Each point is reached from the start by the listed moves, each made once or not at all, plus a little noise. Is the number of moves made odd or even? Then give how often each move was made.

Moves:
(1): [ 7.8 17.7]
(2): [-22.3   8.1]
Start: [ 2.1 10.6]
Points:
[10.1 29.3] -> odd (1, 0)
[1.9 9.7] -> even (0, 0)

Moves:
(1): [ 14.0  11.0   5.1  11.8   9.2  13.4   2.5  -4.8 -27.1  -1.8]
(2): [-10.8   6.5 -11.4  -2.3 -16.7   0.9   7.4   1.1 -10.0   7.6]
(3): [ -2.7  10.9  14.0  -2.5  -1.3  -1.5 -13.6   7.3   4.1  12.6]
(4): [ 13.1   1.2  -1.5   3.7  -4.5 -12.6  -0.8   2.2  -0.1  -2.4]
(5): [-7.4 -4.0  6.2  8.3 11.2 -4.7  8.4 -8.7  5.0 -2.3]
(6): [-1.9 -4.8  6.9 19.6  3.4 11.5 -2.0  4.0 11.7  3.9]
(7): [  4.0   0.9  17.1  -0.3 -14.5  -1.0  13.5   3.4  -7.0  -4.4]
(8): [ -1.0   5.4   4.7   2.6  -5.0  -5.7   3.1   9.9   7.0 -13.5]
(9): [ 3.6  1.0 -8.9 -4.6  7.4 -8.5  9.0 10.3  7.1 18.6]
Start: [13.3 -0.3  0.9 13.0  4.9  9.0 -1.9 -3.6  4.6 11.1]
Points:
[ 11.0  13.3 -10.8  20.3  -1.5 -22.5  25.4  12.7  14.7  16.3] -> odd (0, 1, 0, 1, 1, 0, 0, 1, 1)
[ -4.8  10.0  34.2  34.6 -12.6  15.1  13.1   5.6   8.8  30.2] -> odd (0, 1, 1, 0, 1, 1, 1, 0, 0)
[ 41.3  11.1   7.4  29.7   8.9   8.9   1.9  -6.4 -22.3   8.1] -> even (1, 0, 0, 1, 0, 0, 0, 0, 0)
[ 13.9  11.5  13.4  47.0   5.9  22.0  38.7   2.2 -16.2  32.0] -> even (1, 1, 0, 0, 1, 1, 1, 0, 1)
[ 22.9  11.4  -0.5  11.4 -29.3 -18.5  29.3  23.4   1.7  13.8] -> odd (0, 1, 0, 1, 0, 0, 1, 1, 1)
[ 48.1  13.6  11.6  23.7   2.4  -2.0  21.0   8.4 -20.8  20.5] -> even (1, 0, 0, 1, 0, 0, 1, 0, 1)
[ 32.2  12.2  24.1  26.0   1.4  22.4  15.1  -5.4 -29.8   1.8] -> even (1, 0, 0, 0, 0, 0, 1, 0, 0)

Moves:
(1): [ -3.9  -8.3  -6.4 -12.8  -5.0 -10.7   5.2  -1.3   5.8  -0.3   1.1  -4.6
   4.8 -11.6  -1.1  -9.0   4.9  11.6  10.8  -6.6  -1.0]
(2): [  0.3   0.6   1.2  -6.3   6.3   2.8   7.6  -9.3  -2.2  -2.6   1.9   4.8
   1.5   7.1   3.6  14.8   1.2   6.8  -3.8   7.4 -11.1]
(3): [  2.0  -7.1   2.0   4.3   2.6   6.4  -7.0  12.2 -10.6  -5.0  -2.9  -1.8
  -4.8  11.1  10.0   8.7   5.0   5.2  -9.9   2.5  -2.5]
(4): [ 11.1   1.3  -0.6 -11.9  -9.4  -0.9  -1.4  -2.8   1.8   7.3   5.1   4.4
   2.9  15.6   2.2  -3.3   0.6  -0.9  -5.3   1.5   1.0]
(5): [ -2.8  -2.2  -3.6  -5.8  -1.1   8.5   3.6 -16.9   2.5   1.0   0.5  -2.9
   1.6   6.9  11.7   4.6  -3.5   3.6  20.0   0.1  -3.8]
(6): [ 2.4  0.4 -0.6 -0.4 -1.6  2.2  7.6  2.5  3.4 -3.7  7.6 -4.8 -5.5 -4.0
 -1.3 -1.8  1.7  2.1 -5.4  0.2  1.1]
(7): [ -4.6   6.0 -20.3   1.9  -3.1 -15.5  -5.2  -7.0  -5.3  -6.2   4.6  -0.7
  -7.3   0.7   6.7  20.3   8.9   9.1   3.5   3.4  10.7]
(8): [-11.3  15.1   2.6   7.6  21.1  -2.3   8.9   1.0  -9.9 -14.3   4.4   5.2
  -9.8   2.0  -1.9   8.4   8.0  -0.8  -2.8   4.2  -3.4]
(9): [ 3.1 -9.8 -6.9 -1.5 -5.9 -5.7 -3.4  5.7 -7.1 10.0  4.3 -7.9  4.6 -3.9
  9.1 -3.1  0.1 -6.1 -1.1  7.3  4.0]
(10): [ 4.0 -3.2 -4.8 19.7 -1.2  8.5 -4.2  1.6 -6.0 11.7 -3.4 -0.6  0.8  3.5
 -7.1  2.0  5.7  1.1 -7.4  6.3  5.9]
(11): [  7.0  -1.0  10.3 -12.3   4.5   6.2   7.8   3.2   0.7   7.1   0.1   1.8
  -1.9   9.9   5.3   6.2  -3.9   4.3   7.1   5.1   0.3]
(12): [ 17.2  -9.0  -6.2  -5.1  -4.2  14.3  -8.8  10.7  -4.5   7.7   3.5  -8.9
  -6.5   4.5   2.5   8.2   3.5 -13.2  -6.8   6.3   3.8]
(13): [-15.0   1.6 -17.5  17.2  -6.6  -5.6  -3.6  -4.1   7.3   9.2 -17.5   4.0
   6.5 -12.0   3.5  -1.8   2.4  -0.4   3.5  -5.4   0.0]
(14): [ -2.8  -0.8  -2.0   2.2  -9.2   9.8   7.2  -7.6   9.1  11.3 -15.0  -8.4
   2.9   6.0  -1.6  -0.7 -13.7  -7.1  22.1  -0.3  -6.6]
(15): [  5.2   2.9   3.3  34.3   6.6   8.7 -11.0   8.5  -4.6  14.6  -3.1   1.3
  -4.9  -4.7  -1.5   6.2   4.9   2.2  -5.7   6.3 -18.0]
(16): [ 14.4   5.4 -14.6  -3.3  11.2   9.2   3.3  -0.1  -4.2 -11.0   3.7   0.3
   2.2   9.8  11.1  20.0  -0.9   1.8  -3.8   4.7   3.4]
(17): [  0.5  -9.4  -2.8   2.4   4.1  -6.3   2.7 -12.5   6.1   6.2   6.8   3.2
   2.8   9.6   2.6   0.1   7.8  12.8  -2.8  -7.8  -6.2]
(18): [ -0.2   7.7 -10.3  -4.4  -2.8   3.8 -11.0   9.8  -5.1   6.3   3.9  -6.8
   1.3   2.4  -0.5   8.3  -4.0  -7.4  -7.5   3.4   4.8]
Start: [  3.1   5.6  -2.3  -5.3  -5.5   3.3  -6.9   0.4  -1.7  -2.5   2.8   7.7
  -7.9  -9.8  14.0  -2.5 -10.1   4.2   3.1  -8.9  -8.0]
Points:
[ 39.1  15.4 -42.7  12.9  -3.0  53.4  -9.2  -5.1 -22.3  28.2   5.7  -5.6
 -19.2  54.6  52.9  82.5  -8.6  25.2   7.6  32.0 -22.7] -> even (0, 1, 1, 1, 1, 1, 1, 0, 0, 1, 1, 0, 0, 1, 1, 1, 0, 1)
[ -8.0  12.4 -38.0  -0.5  -9.3   9.3 -13.2   8.3 -19.4   8.3   7.8  -2.7
 -10.4   7.8  46.7  17.6  -0.4  -0.2  -4.7   4.6  -5.7] -> even (0, 0, 1, 1, 1, 1, 0, 1, 1, 0, 0, 0, 1, 0, 0, 0, 0, 1)
[ 10.0  13.1 -39.0  33.5  27.5  23.1  -9.4 -10.0 -17.1  10.7  16.4   3.6
  -8.8   8.6  27.3  37.9  12.9  29.7   4.2   1.9 -25.7] -> even (1, 0, 0, 0, 1, 0, 0, 1, 0, 1, 0, 0, 0, 0, 1, 1, 1, 1)
[ 39.1 -15.7  -7.3  34.7   3.0  42.6 -15.4  20.5 -26.8  54.6   2.5  -4.1
 -21.6  43.2  33.7  29.5   7.7   1.9  -9.5  23.0 -29.6] -> even (0, 0, 1, 1, 0, 0, 0, 1, 1, 1, 1, 1, 0, 1, 1, 0, 1, 0)
[ 25.4  -4.2 -70.1 -37.6  -0.4  16.1  -4.9 -17.5 -26.4   7.6  24.8 -16.6
 -11.5  50.7  68.2  74.9   8.1  20.4  16.0  17.0 -14.3] -> odd (1, 1, 1, 1, 1, 0, 1, 1, 1, 0, 0, 1, 0, 1, 0, 1, 1, 1)
[ 38.9  14.1 -28.4   4.1   1.7  44.0   5.3   5.8 -11.7   5.8   8.5  -5.3
 -20.6  28.1  18.3  30.8  -5.7 -11.8  -7.2  14.9  -2.6] -> odd (0, 0, 0, 1, 0, 1, 0, 1, 0, 1, 0, 1, 0, 1, 0, 1, 0, 0)
[  5.7  -2.1 -32.7 -10.8   9.2  -0.6  23.6 -12.6   1.3  -4.5  15.8 -10.0
  -5.7  -1.8  31.5  11.0  -2.1  18.1  20.3  -7.7 -16.4] -> odd (1, 0, 0, 0, 0, 1, 0, 1, 1, 0, 0, 0, 0, 1, 0, 1, 1, 0)
[ 15.2  -9.1 -45.3 -17.1   9.0  17.0  27.3 -10.9   2.7  16.8   4.4  -7.7
  -6.3   7.7  46.2  37.9   1.4  15.9  20.2   5.6 -23.3] -> odd (1, 1, 0, 0, 0, 1, 0, 1, 1, 0, 1, 1, 1, 1, 0, 1, 1, 0)
